Every row gives one point. A path goes straight from each point to the next, and from the last back to the first. The post is the endless flat space through its rows: a point in 2 columns, a line in 3, a plane in 4, and so on, so that a path can go around it. How many times does the path go around the post? Going back the other way cancels.

Post (2 x 3):
36; -2; -29
-6; 1; 27
Path (28 x 3):
80; 19; 19
38; 0; 18
18; -13; 6
59; -21; -121
9; 1; -27
32; 14; -2
61; 9; 72
17; 14; 18
8; 36; -21
-19; -43; -84
-44; -20; 63
-14; -12; -38
-12; 24; -17
67; 32; 18
46; -17; 30
-20; -44; -20
27; -16; -27
22; -31; -6
27; -18; -64
-27; -18; -66
-4; -55; -61
-34; 6; -3
50; 35; -72
16; 16; 44
11; 37; 27
22; 8; -65
26; -22; -60
68; -35; -13
Times around: 1

Post (7 x 8):
31; 1; -12; 11; -76; -29; -34; 1
-42; -3; 54; -6; -6; 1; 9; 79
-17; 48; 20; -46; 8; 38; 28; -10
14; 25; -15; -56; 40; -30; -4; -5
-22; -9; 7; 64; -39; -8; 10; 0
10; -19; -76; -27; -16; -30; 17; -12
-5; 7; 0; 17; -65; -34; 8; -51
Path (26 x 8):
13; -38; -44; 29; 8; 11; -4; -21
51; 46; 71; -84; 37; -48; 3; -45
34; 54; 51; 21; -16; 0; -50; 54
-32; -14; -58; 2; -52; -14; 11; 34
-20; 51; 30; -41; 64; 52; -6; 40
13; -47; -83; -15; -21; -61; -26; -92
16; -42; -38; 16; 48; -121; 12; -62
-45; 30; 66; -28; 31; -14; 43; 71
-20; -19; -25; -4; -26; -48; -3; 47
21; 12; -53; -18; 28; -26; -36; -15
25; -10; -13; 5; 0; -27; -33; 20
32; 43; 27; -29; 32; 66; 12; 17
-37; 35; 47; -101; 39; -23; 43; 53
-37; 3; -60; 42; -37; -28; 34; -13
-12; -3; -10; -29; -28; -34; -18; 31
-36; -28; -25; -24; -88; 30; -6; -23
11; -31; 32; 16; -59; -47; -14; 21
63; 28; 2; -43; 11; -70; -14; -14
-50; 17; 1; -32; 7; -30; 37; 28
-85; 27; -13; 2; 67; 15; 33; 34
-64; 13; 27; -32; -5; -4; 2; 17
19; -2; 29; 67; 5; 13; -34; -19
-36; 18; 51; -74; 66; 16; 45; 64
9; 59; -17; -1; -9; 63; 52; 10
-27; -14; -14; 30; -57; -49; -3; 18
-32; -11; -55; -41; -111; 36; 28; -23
Times around: 5

Post, 13 rows:
-43; 22; 44; 26; -19; -13; 28; -1; 11; -28; -36; -26; 48; -57
45; -6; 4; 8; 29; -50; -24; 3; 26; 24; 72; -8; -8; -2
-21; 43; 42; -6; 12; -18; -34; 10; 26; 22; -47; -1; -17; 21
-4; -17; 56; 58; -18; -6; -27; -16; 19; -44; 0; -35; 14; 0
56; -6; 21; -16; 63; -10; 15; 15; 41; -39; -4; -10; 36; 22
25; -48; -17; -37; 9; 32; -32; 26; 46; 17; 56; -19; -41; -1
0; 17; -28; -20; 64; 21; 25; 67; 2; 81; -10; 4; -60; 36
-31; -39; 17; 11; 59; -9; -20; 9; -22; 37; 9; 7; -11; 26
-14; -54; 27; 47; -4; -35; -33; 53; -17; -7; 0; 27; 7; 3
-32; -15; 24; 18; -43; -29; 1; -7; -46; -67; -14; -8; 37; -24
-37; -39; -38; 15; -53; -17; 21; -11; 31; 28; -41; -43; -26; -23
5; 21; 36; -12; -40; 21; 82; -15; 56; 17; 18; 14; -51; -30
36; -28; -10; 30; -7; 6; -8; -36; 12; -49; 22; 6; 10; -49
Path (25 x 14):
-17; 44; 9; -3; -8; -34; -53; -1; -48; -34; 26; 44; 35; -44
-17; -17; 30; 58; 16; -32; -67; -67; -53; -3; 19; -57; 42; 1
12; -4; -22; -99; 39; -18; -61; -4; -21; -22; 41; -88; 9; 37
53; 43; 26; -55; 47; -78; -16; 28; 0; 0; 39; -26; 30; 39
18; -22; 35; -14; -43; 9; -14; 88; 8; 1; 13; 59; 24; -4
-19; -39; 15; 23; 41; 53; 44; 16; 9; 35; -35; -21; -15; -34
7; -46; -49; 15; 32; 51; 12; 57; -5; 6; -5; 0; -41; -32
-33; 12; -57; -36; 28; -81; -36; 18; -27; -7; 17; -29; -5; 23
-10; 0; 16; -23; 0; 4; -56; -107; -57; -52; 25; 0; -20; 68
-51; 36; 38; -53; -55; -18; 79; -39; 1; 38; -2; -67; 21; 10
54; -20; 62; -18; 14; 28; -39; 19; 92; -15; 45; -49; 3; -28
-15; -78; 43; 33; 11; -27; -59; 2; 51; 25; 54; -23; -13; -24
-9; -42; -11; 36; 52; 5; -45; 14; 22; 5; 48; -18; -29; 54
-17; -20; 35; 39; -12; 21; 38; -32; -3; 1; -10; 15; -37; 40
-55; -56; 16; 4; -41; 23; 0; -7; -17; 11; 10; -31; 8; -33
-11; -49; 95; 14; 25; -40; -51; 50; 15; 3; -32; -3; 11; 5
-23; -12; 8; -39; 48; -20; 58; -37; 57; 43; 27; -19; -29; -13
-35; 17; 28; 39; -47; -27; 4; 27; 34; -23; -5; -14; -55; -11
-68; -14; -7; 3; 15; -19; -15; -3; -44; 25; -8; -69; 8; -19
7; -18; 50; -7; -7; -24; -9; -21; 49; -52; -58; -76; 34; 41
-13; -28; -16; -26; 72; 45; 34; 41; -28; 37; 7; 34; 23; 9
40; 3; -22; -26; -34; -11; -62; 59; 93; -14; 6; -5; -16; 0
-36; -121; -11; 51; 9; 16; 4; 5; -6; -32; -25; -32; -44; 18
36; -38; -22; -63; -24; -60; 0; -45; 51; -28; 27; -2; -40; -9
-28; -77; 1; 6; -43; 42; -71; -10; 86; -43; 10; -8; -26; -17
Times around: 2
